Every row gives one point. The points of each table are mixes of a few directions, plus a little noise. Count the directions of each table, and those that both share. Where both have some left over, give the other angles between the two spaces (their principal angles), to ten degrees, smallest first.
In the rows, 128 means zero.

First, 6 rows:
[[109 103]
 [173 187]
 [ 91  80]
 [ 91  81]
 [179 194]
 [124 123]]
Second:
[[185 109]
 [181 111]
 [170 115]
 [ 35 158]
 [ 83 142]
 [113 133]]
Directions: first 1, second 1, shared 0; angles 70

First, 6 rows:
[[195 194  63  61]
 [ 94  95 160 161]
 [ 90  91 163 165]
 [ 82  84 171 172]
 [139 139 117 117]
 [167 165  92  88]]
Second:
[[103 140  86 236]
 [150 117 165  32]
 [152 116 169  22]
 [140 122 148  76]
 [122 131 117 156]
 [108 138  94 217]
 [119 133 112 170]
 [131 126 133 114]]
Directions: first 1, second 1, shared 0; angles 70

First, 6 rows:
[[155 128 108 127  83 133]
 [117 127  99 104 123  89]
 [ 38 125 190 136 216 116]
 [142 132 158 153 151 169]
 [209 143 135 153 178 185]
 [107 115  78  97  17  77]]
Second:
[[ 80 126 125 178 103 169]
 [ 74 126 125 176 114 166]
 [127 132 129 106 182  99]
 [249 132 122  56 116  85]
 [ 49 127 142 138 186 112]
 [145 121 159  68 127  69]
 [174 133  93 174  66 193]]
Directions: first 3, second 3, shared 2; angles 60

First (10 x 9):
[[117  89 111  86  76 246 125  66 165]
 [138 166 144 169 179  14 131 188  92]
 [139 168 145 171 182   7 132 192  90]
 [118  90 112  87  76 244 124  67 165]
 [137 162 143 165 174  25 131 182  95]
 [128 128 128 128 128 129 128 127 128]
 [121 103 117 101  94 205 126  87 152]
 [125 117 123 116 114 160 127 111 138]
 [124 114 122 113 110 169 127 106 141]
 [132 144 135 145 149  81 129 153 113]]
Second:
[[ 67  94  84  59  97  91 207 244 134]
 [104  72  85 152 121  67 188 125 177]
 [100 104 103 106 114 101 171 172 140]
 [157 156 156 147 142 159  82  85 113]
 [116 142 131  90 119 143 130 174 106]
 [169 158 162 167 149 162  68  56 116]
 [140 167 156 104 131 171  90 140  92]
 [168 130 145 198 151 130  88  28 146]]
Directions: first 1, second 2, shared 0; angles 80

First:
[[ 93 143 119  98 140 125 111 121 182 179 160]
 [131 126 129 131 127 128 130 128 122 123 124]
 [114 134 124 117 133 127 122 125 148 146 141]
 [143 122 132 140 123 130 136 131 106 108 115]
 [ 96 142 121 101 138 125 112 122 177 172 157]
 [102 140 121 107 137 127 116 123 167 164 151]
 [138 124 130 136 125 129 132 130 112 113 119]
 [206  94 148 192 105 135 167 142   7  17  56]]
Second:
[[174 108 140 166 114 132 150 136  58  63  86]
 [178 106 141 169 113 132 152 137  51  57  81]
 [ 90 145 118  97 140 125 110 121 187 182 163]
 [147 120 133 143 122 130 137 131 100 102 111]
 [161 114 136 155 118 131 144 134  78  82  98]
 [106 138 122 110 135 126 117 124 162 160 149]
 [ 74 152 114  83 144 124 102 118 211 204 178]
 [134 125 129 133 126 129 131 129 119 120 123]
 [ 94 143 119 100 138 125 111 122 181 177 160]
 [103 139 122 108 135 126 116 124 166 163 151]
 [149 119 133 145 122 130 138 132  96  99 109]]
Directions: first 1, second 1, shared 1
